Each row of a before or after table is a point. The points were changed in one or more steps. Then noise was added and the rows were shuffled. The steps act on columns, c1 being the first. Write out the steps. A step turns or swaps two columns, mirrors them in a line or flattens them onto one, adds a multiple of one to another, or multiplies or shifts one. Angles are multiples of 10 degrees, from the lower column toward the higher: turns from -170 to 170, lines from 10 to 170 but not 90. Use the fewest steps. Two steps may share a column if one is a turn and the other turns, adds or multiplies; they go together, in the order done. Otherwise the lowest column goes first.

Before (8 x 3):
[[ 59  35 -88]
 [ 33 -34 -59]
 [ 10  49 -52]
 [ -3  16  -6]
 [-54 -17  83]
 [-16 -38 -14]
 [ -6 -60 -26]
 [ 32 -43   1]]
After (8 x 3):
[[-58   8  34]
 [  7  39 -23]
 [ 58   3 -36]
 [ 36 -53 -24]
 [-17 -28  -6]
 [ 34 -55   2]
 [-10 -55 -12]
 [ -5  15  -5]]
Steps: add -0.5 times c1 to c2; multiply c3 by 0.4

Before (9 x 4):
[[ 30 -23  47 -60]
 [-15  34  -2 -14]
 [ -5  76  10  54]
 [ 68  57  32  -1]
 [ 28 -39   7  19]
 [ 21  18  15  27]
 [-16 -47 -81  65]
 [-10   4 -40  31]
 [-13 -64 -27  62]]
After (9 x 4):
[[-10 -20 -36 -21]
 [ 27  55  29  37]
 [-16  -7 -56 -84]
 [-13 -15  -3  29]
 [ -7 -91   4   5]
 [ 67 -48  23  55]
 [ 20 -28   8   0]
 [-12  10 -22 -93]
 [ 30  16   0 -34]]
Steps: turn c2 and c4 by 140 degrees; add 0.3 times c1 to c4; multiply c3 by 0.7

Before (9 x 6):
[[ -8  17 -15 -73 -17  58]
 [-37  12 -36   0   1   4]
 [-48 -25 -17 -49 -37  43]
 [  4  12  47  20 -18 -57]
 [-26 -20  22  19  46 -59]
 [ 68 -85 -86 -43 -57  17]
 [ 31 -59  34  26  39  -6]
 [ 33   6 -53   3  34   1]
 [-38 -37  -3 -76  -1   7]]
After (9 x 6):
[[ 15  43 -17  11  56 -47]
 [-46  56 -54 -27 -79  91]
 [ 59 -15 -20 -28 -19  43]
 [ -1   9 -11  15 -19 -82]
 [ 29  23  22   0   8  31]
 [-32  31  30   6  20  41]
 [ 10 -37  22 -46 -10  38]
 [-39  -8 -72  19  22 -14]
 [ 45  -3 -35 -52  11   7]]
Steps: mirror c1 and c5 in the line at 100 degrees; turn c2 and c3 by 110 degrees; turn c2 and c6 by 50 degrees; multiply c4 by 0.7

Before (12 x 8):
[[-21 -46  -7 -26 -42  -3   9 -18]
 [ 19  -9  19 -24  11  31  19 -28]
 [ -1 -38 -19  -7 -18  22  20  13]
 [ 18   9 -18  40  22   6   2 -18]
 [ 31  -3 -46  15  -6  36 -33 -26]
 [ 40 -41  -3 -15 -35  32   2  26]
 [  7 -28   2 -33  15   0 -39 -12]
 [ 11 -36  -7 -32 -29  57  10 -23]
 [ -2 -48 -40  13 -35  14  -5  31]
 [-19 -31 -15   5  -3  18 -42 -26]
 [-21   5  20 -25 -33  14 -21  11]
 [-18  12 -30   2  -8   7 -14   1]]
After (12 x 8):
[[ 18 -26   5   1 -24 -42 -23 -32]
 [ 34   4  -5   4  -4 -16  14  11]
 [-24  24  12  35 -54 -31 -40 -18]
 [  2  10  12  51 -69 -96 -41 -43]
 [ 21  14 -13  13 -24 -25  41 -39]
 [ -5   2   6  76 -10  11   0 -30]
 [ 34  25  45  -9 -52 -51  44 -12]
 [-12 -38  38  25 -26 -68 -18 -29]
 [-11  -8 -26  54  -1 -43  -7   7]
 [ 13   2 -17  41  31 -27 -34 -51]
 [ 39 -46  10 -19   2 -45  17 -35]
 [ 10  19  23 -70 -24   9  38   3]]
Steps: turn c1 and c3 by 110 degrees; turn c2 and c8 by 70 degrees; multiply c4 by 2; turn c4 and c7 by 150 degrees; multiply c6 by 2; turn c5 and c6 by 130 degrees

Before (10 x 9):
[[ 18  67 -44 -23  46 -25  18 -55  52]
 [-14 -16 -16   6   5   6  -7  10 -41]
 [  4  23  29  33  29  38 -28 -48 -32]
 [ 65 -12  70  61  19 -16 -36  20 -20]
 [  3  14  53 -22  24   0 -44 -37  14]
 [-12  -3 -27 -22  23  16  65 -26  20]
 [-13  14 -31 -48  39  48  19  34  -3]
 [ 71  52  -9 -45  15 -32  33 -43  21]
 [ 33   3   2  35 -45  14  15 -13  19]
 [ 44  53  33  42 -40 -43  49  -7  14]]
After (10 x 9):
[[-27  43 -12  68   3  23  20  28   0]
 [ 29 -44 -21 -16   9 -29  18  21  24]
 [ 88  14  17 -60 -17  -4 -38  32 -22]
 [ 49  26 -51  18  49  -8  27 -67  18]
 [ 21  36  19  -4  15 -66 -29  22 -37]
 [-27  25 -15  30 -10 -24  63 -17  19]
 [-13  63 -51   4  58 -27  18 -62  57]
 [ 41  23  33  19  10 -30 -43 -32  12]
 [ 54 -27   3 -62  61  -4  52 -12  12]
 [-21   2  -5  -1 -14   3  -8  10 -43]]
Steps: turn c1 and c3 by -40 degrees; mirror c2 and c5 in the line at 40 degrees; turn c4 and c6 by -140 degrees; turn c6 and c8 by -60 degrees

Before (9 x 12):
[[ -8 -29  20  43 -38   1  21 -20  12  26 -31 -42]
 [-38 -15  -6  25 -38 -49  26 -27 -26 -10 -19 -39]
 [ 19  40   6  40 -74  -9   5 -28   5 -50  24 -24]
 [ 80 -27 -29  50  58  -7   7 -29 -39  17  37 -67]
 [-25  22 -18  39 -65 -13   4  -7   5  13  48 -17]
 [ 58 -16  -2  21  39 -22  -8  33 -30  18  10 -89]
 [-15  60 -23  51 -54 -40 -17 -41  51 -21  14 -26]
 [-13  63 -10  51 -95 -48  25 -15  16   3 -17  29]
 [ 44 -30  -7  12  63  -4  14   7  -2 -10  26 -33]]
After (9 x 12):
[[ 59  13 -16  14  44 -20 -12  10 -24  37 -14 -89]
 [-22 -19 -17  64 -73  -2  -3 -14  13   2  -2 -17]
 [-30  25 -30   2 -33 -37  25 -17 -24 -16  -3 -42]
 [ 85  13 -42  50  62   4   6 -35 -22 -16 -39 -65]
 [ -5  61  22   8 -40  13   1 -40  -5   1  -8 -36]
 [ 48   4  -9  14  60   4  21   0   1   7 -40 -43]
 [-11   1   3  64 -59 -35  -7   1  53 -54  42 -18]
 [ -8  27  -1  47 -85 -40  26 -23  24  -7  61  31]
 [ 20  -4  11  57 -78   3  31  30   0 -43  24 -27]]
Steps: turn c2 and c11 by 120 degrees; turn c2 and c4 by -40 degrees; turn c3 and c9 by -30 degrees; shift c6 by 10; turn c7 and c10 by 30 degrees; turn c8 and c10 by 60 degrees
